Each row of a before or after table is a point. One or more steps were done to the points. Then noise was added and the rows were shuffled. The steps act on how far a point lies along the listed directions, d1 being the first. Name the steps. A step turns or swaps two directions, mirrors them in a line or flattens them onto one, adds a multiple of one to another, or multiplies one. Angles are multiples of 10 degrees, from the lower direction toward the higher: turns from -170 to 170, lines from 10 to 170 but not 90. Use the fewest steps. Two steps may share a direction if one is a turn and the other turns, adds or multiplies; they go together, in the order done. Otherwise the lowest direction goes first.

Directions:
(1): [  8 -41 -55]
(2): [-39 -48  30]
(3): [ 56 -28  29]
Before (10 x 3):
[[ 39   9  27]
 [ 34  22  30]
 [-13   4  -8]
 [ 20  19 -32]
 [ -4  30  -3]
 [ 14 -25  16]
 [-11   0   3]
 [  8  15 -30]
 [-13   6  -1]
 [  2  -2  14]]
After (10 x 3):
[[-36  20  11]
 [-26   9  -9]
 [ 47 -34  12]
 [ 50 -33  57]
 [  2  46  17]
 [ 31 -28  57]
 [ -7  40   0]
 [-25  13 -17]
 [-16  -2 -11]
 [  8 -11   9]]
Steps: turn d1 and d2 by -80 degrees; multiply d3 by 2

Directions:
(1): [-21  30 -47  40 -11   0  35   5]
(2): [  2 -41  -6  44  -3  31 -16 -40]
(3): [-20  -3   6  25  -2  18 -40  60]
Before (8 x 8):
[[-11 -19 -11  19   0  13 -17   7]
 [-17  21  -8  27 -11   5  10   5]
 [  0  25  14 -60   9 -25  -2  55]
 [  1   7  -1   9   3   2  11 -35]
 [  0  10 -30  33  -5  12  13  15]
 [ -5  28  12 -31  -4 -23  -5  27]
 [ 21  13  26 -39   5 -13   3 -18]
 [  2  -2  15   0   7   0 -15  10]]
After (8 x 8):
[[ 15 -32  44 -49  18   5 -45  22]
 [  2  18  -4   3   5  -6  25 -43]
 [-11  -9   6  30  -6  20 -10  -8]
 [  4 -17 -20  41  -4  30  -8   5]
 [ -2   9   8   1   7  -4 -13  25]
 [  7 -13  32 -22   0  -2 -37   2]
 [ 23  18  22 -47   4 -19  17 -30]
 [-21   1 -23  20  -3   7  -8  32]]
Steps: mirror d1 and d2 in the line at 40 degrees; multiply d3 by 1.6

Directions:
(1): [-18  15 -24  10 -33 -32 -59 -33 -18  -1 -18   3]
(2): [  1  25   9 -39   1  17 -23  29  10  55 -35 -18]
(3): [-12   2   7  18 -41 -41  20  50 -13  29  22  19]
(4): [  7  50  -5 -25  27 -19  18 -14 -11  -1  -2  60]
Before (14 x 12):
[[  7  18 -12 -18   1  -6 -25  -6  -7  17  -8  10]
 [ -4  34 -17 -10 -13 -15 -30 -14  -5  -5  -4  23]
 [ 10  12  -4 -15  -4   7 -44 -16  -1  16 -21 -34]
 [ -4  12   0  -6  -3 -18 -19   7  -7  20  -2   2]
 [ -7 -20 -12  31 -27 -21 -12   1 -17 -17  15  -6]
 [ 12   6  -7 -10  23  20   7 -13  -3 -20  -6  -7]
 [-13 -21 -10  14 -13  -6 -26 -33  -3 -34  -5 -11]
 [  1  22  -2 -26 -18  -2 -27   6   0  28 -30 -17]
 [ -2  39 -13  -7   3 -37   4 -26 -11 -10 -12  55]
 [-24  -7 -25  16 -33 -46 -24  -4 -13  -1   9  10]
 [  2  50   3 -41   2 -21   9  24  -8  32 -22  38]
 [  0 -16  -8   9   6 -11  11 -25  -3 -40  34  10]
 [  5 -15   9  31 -11 -27  39   7  -8 -21  37  22]
 [ -2  22  10  -7 -16 -32  -2  22 -11  14   9  25]]
After (14 x 12):
[[  4  24  -6 -31 -10   3 -29  -3   2  25 -37 -18]
 [-15   7 -31  -2   2 -24 -33 -40  -5 -19 -10  11]
 [ 14 -17   3  19  18   1  24 -30   0 -43  20  10]
 [ -5 -23  -4  21 -13 -26  16  -3  -9 -27  41   9]
 [  2  -8  -1  13 -19  -6  16  29 -10  -2  11 -11]
 [  4 -16   1 -27  12  46 -33  -9  20   5 -40 -60]
 [  2   3  -2  -9  12   1 -28 -14  -2   9 -11 -13]
 [  7  -2   7 -16  18  22 -32 -27   7 -18 -14 -24]
 [ -8 -37 -10  23 -24   8 -29 -21  14 -20 -15 -44]
 [  6  -6  -9  -7  -7   6 -34  -2  -1  15  -7 -19]
 [-23   0  -9  16 -32 -43  -4  -2 -16 -14   9  31]
 [  7  26   0 -11 -19 -21 -29  10 -11  30 -11  -5]
 [ -8  -2 -13   2 -27   3 -47 -11   3  -7  -6 -22]
 [  1  15 -18   8   3 -20  -7 -24 -20 -28   8  30]]
Steps: turn d3 and d4 by 160 degrees; add -0.3 times d2 to d3

Directions:
(1): [ -9  25 -32   2   2 -10  18   8  16  -5   9 -13   0  39 -48 -14 -34  42]
(2): [-11 -12  15  39  -5   4  20  -2  16 -12  17 -22  13 -44 -13 -55 -19 -19]
(3): [ 21 -14  19  -5 -37  10 -17  31  41   3   4  -6  14 -28 -14  44 -28  18]
(4): [-16  -8 -43  -5 -19 -12  39  22  -9 -57   9  -6  -5 -18  16  27  12  -9]
(5): [ 10 -16  -9  10   7  19  -1  26 -29   4   9  19  38 -17   4 -19  32  60]
Before (14 x 18):
[[ 16   1  20 -21 -16  -5 -18  -2   7  16   0   6 -15   5   4  25   2  -9]
 [ -7  10  -2  -8  -2  -8   6  -8   9  -8  -8 -12 -10  15   5  21 -11 -21]
 [  7  -7  16   1   5   0 -13 -16 -10   4  -7  13   3  14   6   6   8 -11]
 [ -9   4 -13  -5   8  -4  10  10 -20  -7   0  17  12   5  10  10  34  11]
 [ 17  -4  21 -17  -3   9 -23   1  -8  17  -5  22  11  -6  27  14  14  -2]
 [ 15  -2  15 -11  -7  19 -24  17  11  17  -4  13   5   5  -3  19   6  27]
 [ -2   5   0  -6  21   2 -16 -21  -1  13  -6  14  -5  20   0  -2   2  -5]
 [  8  -3  -6 -10   7  -2  -4  -3 -17  -6  -4  15  -7   2  15  12  12  -6]
 [-12  -1 -20 -13  -1 -14  22  -1  12 -26  -8  -6  -8  -3   9  22   5 -19]
 [-11 -15  25  36   0  -3  10 -20  10   3  14 -18   5 -39  -7 -60 -20 -49]
 [ 10 -12  19   1   3   2 -22  -7 -11   9  -8  22   4  -8  12  14  24  -1]
 [  5  -4  12 -12  13   6 -19 -20 -20  19 -12  13  -4   6  27   9  22 -11]
 [  7   0  13  -4   0   4 -13 -16   2  13  -9  10   2   2   1   4  -3 -17]
 [  6  -8   3  -6  -1  10 -12  15  -3   5  -6  13   7  -8   7  13   8  21]]
After (14 x 18):
[[ -3   0   3   8   2   1   5  -2   2  -3   0 -11  10  -3   2  -5  -5  -1]
 [  6   2   3 -12  12  -4 -18 -15 -21  24  -6  16  -3  21   7   0  11  -7]
 [  2  -9  -2  -1   1  -4   1 -10 -16 -14  -3  12   2  12  11  10  13  -9]
 [  5  -3   5 -14  -7   1  -3   2 -11  -9  -1  14   2 -13  32  13  16 -21]
 [-14   7   6  13  10  -7  14  -3   0  -2   4   1   9  -5  -4 -21   8 -13]
 [  0 -10   5   2   3  -6  -7  -9 -14 -11  -6  15  -5  -9  16  15  24 -17]
 [ -7  -8  11  13   9   0   9  -8  19   3  -1  -7  12 -22  -8 -28  -4  -8]
 [  0  -6   4  -1  -4   2  -5   8   3  -3  -4   4  -3 -14   9   9   2  -4]
 [  4  -7   2 -11 -16  10  -6  20  13 -11  -2   6  -5  -7   9  30   7   3]
 [-10   3 -22  -7  14  -3   3  -7  -5 -13   0  13  -4  15   5   9   9   1]
 [  2  -2  -7  -8  -3   1  -1  -7 -11  -4  -7  13   2   2  10  15  11  -9]
 [  4  -5   0   4   7  -3   4  -6 -11  -8   2   8  -5  -9   8 -14   4 -14]
 [ -8  -3  -9  -8   9   0   6 -15 -24  -6  -5   7  -7   0  28   4  23 -16]
 [ 10  -7   8 -13 -18  -5  -1   8  -5  -6   9   5  -8 -14  12  17  14  -8]]
Steps: turn d1 and d3 by 20 degrees; multiply d2 by 0.4; turn d2 and d4 by -110 degrees; multiply d5 by 0

Directions:
(1): [ 10  27   8 -14 -30  25 -46   7  49  28  33  13   5 -13  32   3 -17 -12
  -8 -34 -45 -14 -52 -21 -57 -29   1   0   2 -21 -22 -24]
(2): [-41 -10  -5  25  45  28 -20 -19 -46   1   3  17  11 -31   8 -18 -42 -49
  24  -3 -29   2  52  -1  -7 -27  16   0 -11 -60  12  -9]
Before (9 x 32):
[[ -1   8   3  -7   5  23 -32  -2  -2  12  19  21   4  -6  14   0  -9 -19
    3 -24 -37 -15 -10 -16 -28 -16  -2  -2  -1 -14  -3 -17]
 [  6  -3  -1   5   5   4  10  -4 -33 -15  -4  -9  -8   7  -6   2  13   2
    4   6   9   5  24  -1  28   8 -12  -1   2   4  14   8]
 [ -7  12   1   5  -2  27 -29   2   5  17  17  14  19 -23  14  -7 -30 -26
   20 -21 -42  -6  19 -16 -42 -30   7  -6  -7 -42   9 -18]
 [ 23   9  -4  -8 -36 -22  23  17  32  -1  -9 -10  -5  17  -4  12  33  24
  -12   0  26   9 -19  11   5   6  -9  -8   0  30 -24  10]
 [ -5  20  18   5  -9  40 -53   1  20  27  26   8  10 -30  27   1 -36 -31
   15 -20 -50  -9 -11 -20 -57 -32   4   2 -20 -33 -21 -20]
 [-17 -12 -16   9  22  -9  33 -13 -28 -25 -13 -17  -3   5 -15   0  12   4
    8  22  25  -5  37  22  29  11  11   4  -6  10  19  23]
 [  0 -30  -7  15  14 -28  36   3 -15 -30 -31 -29  -5   5 -40   3  33  27
   -3  30  45  13  21  21  53  31  -8  -1   3  25  13  21]
 [-16  -3   3  12  23  13 -13  -7 -13  -2  -4  14  -1 -11  -2  -5 -26 -10
    2  11 -21   1  23  -4   0 -24  23   1 -18 -30  10  -6]
 [-10  -1   0  -1   9   1  16  -6 -13  -6  -8  -1   2  11  -4  15  -6  10
    7  21  13   3  25  15  26  -1  11   4  -1   3  15   5]]
After (9 x 32):
[[-18   1   3   3  16   6   9  -8 -15  -2  -4   1   3   5   0   6 -13   2
   10  18   8   5  28  13  19  -8  11   4  -2  -5  16   1]
 [-20 -33 -11  25  38 -16  26  -8 -37 -33 -28 -20   2 -11 -37  -5  13   3
   12  31  33  11  46  21  54  21  -3  -4  -4   0  16  16]
 [  9   8   2 -13  -8  20 -29   4  14  11  22  17  -2   0  15   3   3 -11
   -1 -23 -30 -15 -27 -15 -28 -13  -3  -2   2   1  -5 -15]
 [-29 -10 -16  16  34   4  24 -21 -34 -19  -9 -12   0  -3  -6  -8  -7 -10
   16  15  13  -3  46  18  20  -2  15   5  -5 -12  18  18]
 [-11   3   4   7  14  16 -18  -4   3   3   0  13  -2 -14   6  -2 -27  -7
    0   1 -30  -3   9  -9 -12 -27  23   2 -15 -27   4  -8]
 [  3  18   7 -11 -21  24 -33   7  30  22  24   9  19 -16  15  -4 -21 -10
   11 -33 -39 -11  -8 -16 -52 -28   5  -3  -3 -26  -1 -19]
 [ -5  -1  -5   9   8   7   5  -4 -41 -11   0  -4  -6   0  -4  -2   5  -8
    8   1   2   5  30   2  23   6 -12  -1  -1  -7  14   8]
 [ 13  27  20  -8 -37  33 -47  11  48  30  25   2   7 -18  24  10 -20  -9
    3 -24 -41 -10 -44 -18 -58 -22  -5   1 -14  -8 -28 -16]
 [ 17   2  -5  -6 -18 -28  34  12  13  -9 -16 -15  -2  17 -18   9  33  19
   -7   8  37  14   2  20  20  12  -9  -5  -3  30 -20  18]]
Steps: turn d1 and d2 by -30 degrees
